Each row of a before or after table is a point. The points were changed in one or more steps. Then noise was added and the rows were shuffled. The steps act on columns, c1 being the first. Write out the steps. A step turns or swaps two columns, mirrors them in a line or flattens them onto one, adds a multiple of one to another, or multiplies or shifts one. Angles are multiples of 10 degrees, from the lower column toward the higher: turns from -170 to 170, lines from 10 to 170 but not 90. Use the fewest steps. Two steps may share a column if one is a turn and the other turns, adds or multiplies; they go together, in the order done. Otherwise the lowest column goes first.

Before:
[[ 0.28  0.09  0.14]
 [ 0.93 -0.10  0.02]
 [ 0.18 -0.14 -0.55]
 [ 0.06 -0.06  0.17]
 [-0.02  0.13 -0.04]
 [ 0.08 -0.16 -0.15]
 [ 0.04 -0.20  0.23]
 [-0.04  0.75 -0.20]]
After:
[[ 1.23 -0.13  0.02]
 [ 0.39 -0.04  0.12]
 [ 0.08 -0.16  0.18]
 [ 0.23  0.19 -0.54]
 [ 0.02  0.18 -0.04]
 [ 0.01  0.88 -0.20]
 [ 0.13 -0.02 -0.10]
 [ 0.06 -0.41  0.20]]
Steps: multiply c1 by 1.3; add -0.7 times c3 to c2

Before, 12 rows:
[[ 0.16  0.02 -0.30  0.60 -0.27  0.44]
 [-0.13  0.32 -0.20  0.39 -0.13  0.53]
 [-0.11  0.08  0.00 -0.41  0.05  0.44]
 [ 0.14  0.21  0.41 -0.32  0.32 -0.37]
 [ 0.14  0.03 -0.79 -0.18  0.12  0.10]
 [ 0.39  0.49  0.05 -0.47  0.05 -0.14]
 [ 0.38  0.43  0.39 -0.20  0.74 -0.14]
 [-0.07 -0.21 -0.55  0.04 -0.29  0.61]
 [ 0.14  0.11  0.17  0.40 -0.08  0.10]
 [ 0.49  0.19  0.42 -0.20  0.44 -0.11]
 [-0.48  0.19 -0.26 -0.51  0.08  0.10]
 [ 0.31  0.42  0.08 -0.37  0.28  0.00]]
After:
[[-0.19 -0.81 -0.79 -0.15  0.02 -0.01]
 [-0.52 -0.24  0.05 -0.42  0.14 -0.17]
 [-0.17  0.11  0.17  0.43 -0.07  0.13]
 [-0.18  0.26  0.41 -0.32  0.33 -0.43]
 [ 0.42 -0.60 -0.20 -0.48 -0.09  0.04]
 [-0.60  0.46  0.41 -0.18  0.26 -0.29]
 [ 0.08 -0.54 -0.21  0.36 -0.31  0.40]
 [-0.48 -0.24  0.01 -0.39  0.14 -0.16]
 [ 0.09 -0.10  0.00 -0.46 -0.18  0.21]
 [-0.09 -0.27 -0.30  0.59 -0.31  0.38]
 [ 0.09 -0.40 -0.55  0.10 -0.44  0.50]
 [-0.55  0.10  0.42 -0.22  0.38 -0.43]]
Steps: turn c1 and c2 by 160 degrees; add 1 times c3 to c2; flatten c5 and c6 onto the line at 130 degrees

Before (13 x 9):
[[-0.01  0.15  0.00 -0.22 -0.23 -0.07  0.01  0.34  0.11]
 [-0.53 -0.37 -0.06 -0.61  0.36  0.65 -0.04  0.08 -0.42]
 [-0.36  0.06  0.02 -0.36  0.04 -0.08 -0.09 -0.02  0.30]
 [ 0.01 -0.09  0.41  0.32 -0.27 -0.10 -0.09 -0.52  0.51]
 [ 0.11 -0.71  0.24  0.02 -0.04 -0.38 -0.02 -0.48  0.15]
 [-0.01  0.26  0.23 -0.44 -0.12 -0.04  0.14 -0.05  0.04]
 [-0.11 -0.41  0.71  0.09  0.03 -0.59  0.08 -0.43  0.62]
 [-0.11 -0.38 -0.21 -0.17  0.68  0.16 -0.17 -0.10 -0.40]
 [-0.21  0.32 -0.11 -0.35  0.01  0.06  0.08  0.11  0.43]
 [ 0.02  0.24  0.03 -0.51  0.04  0.11  0.28 -0.18  0.36]
 [-0.21 -0.46 -0.11 -0.22  0.56  0.50  0.30  0.28 -0.27]
 [-0.47 -0.22 -0.01 -0.09  0.38  0.06  0.30 -0.15 -0.41]
 [-0.38 -0.02 -0.21 -0.40 -0.20  0.01  0.30 -0.17  0.36]]
After (13 x 9):
[[-0.04  0.29  0.32  0.45 -0.30 -0.05  0.12 -0.08  0.02]
 [-0.01  0.30  0.46  0.28  0.07  0.10  0.22 -0.30  0.36]
 [ 0.00  0.25  0.22  0.14 -0.47 -0.02  0.24  0.27  0.17]
 [-0.09 -0.59 -0.45  0.52  0.10 -0.57 -0.05 -0.50  0.62]
 [ 0.10 -0.85 -0.13  0.24 -0.05 -0.39 -0.21 -0.42  0.10]
 [-0.14 -0.48  0.21 -0.07  1.37  0.13 -0.31  0.08 -0.44]
 [-0.55 -0.42  0.55  0.27  0.70  0.67 -0.15  0.14 -0.39]
 [-0.22  0.38  0.31  0.05  0.03  0.06  0.26 -0.03  0.41]
 [-0.21 -0.53  0.24 -0.02  1.06  0.50  0.33  0.15 -0.27]
 [ 0.03 -0.07 -0.51  0.16 -0.55 -0.13 -0.19 -0.44  0.48]
 [-0.34  0.07  0.35  0.26  0.09 -0.08  0.00 -0.05  0.35]
 [-0.42 -0.05  0.42  0.02 -0.41 -0.01  0.28 -0.39  0.38]
 [-0.45 -0.28  0.13 -0.03  0.78  0.01  0.06 -0.25 -0.38]]
Steps: multiply c2 by 1.3; turn c3 and c4 by 120 degrees; multiply c5 by 2; add 0.3 times c9 to c7; turn c7 and c8 by -30 degrees

Before:
[[-0.07 -0.41  0.12  0.03  0.05 -0.25  0.21 -0.29  0.22  0.65  0.13 -0.24]
 [ 0.35  0.06 -0.02 -0.03 -0.56 -0.65 -0.22  0.54 -0.38  0.31 -0.35  0.11]
 [-0.14 -0.34  0.37  0.08 -0.37 -0.03  0.47 -0.05  0.25  0.32  0.65  0.07]
 [-0.05  0.25  0.26 -0.53  0.25 -0.07  0.18  0.33 -0.43  0.72  0.13 -0.60]
 [-0.40  0.18  0.18  0.43 -0.15  0.03  0.14  0.02  0.30  0.03  0.31  0.30]
 [ 0.05 -0.23  0.00  0.45 -0.12 -0.43 -0.55  0.51  0.30 -0.09  0.18  0.02]
 [ 0.26  0.20 -0.21 -0.07 -0.58 -0.43 -0.09  0.47  0.09  0.10 -0.19 -0.27]
 [ 0.62  0.36  0.11 -0.24 -0.40 -0.36 -0.17  0.24 -0.12 -0.02 -0.08  0.15]
 [-0.19  0.16  0.31  0.33 -0.44 -0.23  0.19 -0.31 -0.03  0.14  0.61 -0.14]
 [-0.34 -0.58  0.43  0.09  0.15  0.13  0.27 -0.10  0.00  0.27  0.07 -0.49]]
After, 10 rows:
[[-0.13  0.19 -0.24  0.01 -0.62 -0.12  0.22  0.45 -0.22  0.25 -0.06  0.55]
 [ 0.38 -0.60  0.44  0.10  0.18  0.45 -0.28  0.39  0.04 -0.27  0.07 -0.69]
 [ 0.52 -0.33  0.37  0.44 -0.39  0.31 -0.06  0.02  0.53  0.01 -0.20 -0.04]
 [ 0.18  0.15  0.26  0.38 -0.41  0.09 -0.13 -0.01  0.58  0.29  0.13 -0.70]
 [-0.54 -0.29  0.01  0.50 -0.16 -0.17 -0.01  0.23  0.07 -0.30  0.23  0.93]
 [ 0.17  0.28  0.29 -0.61  0.26  0.22 -0.02  0.71  0.30  0.94 -0.28 -0.01]
 [ 0.23  0.14  0.14  0.54 -0.15  0.36 -0.32 -0.31  0.19  0.22  0.21  0.33]
 [-0.24  0.09 -0.03 -0.42 -0.53 -0.33  0.35  0.20 -0.23  0.34  0.24  1.05]
 [-0.27  0.33  0.11 -0.26 -0.34 -0.09  0.62  0.02  0.03  0.36 -0.15  0.49]
 [ 0.22 -0.41  0.06  0.24  0.03  0.02 -0.06  0.09  0.05  0.25 -0.12 -0.72]]
Steps: mirror c1 and c7 in the line at 50 degrees; add 1 times c2 to c10; turn c9 and c11 by -110 degrees; turn c4 and c11 by 60 degrees; shift c6 by 0.30; turn c8 and c12 by 60 degrees; multiply c12 by 2
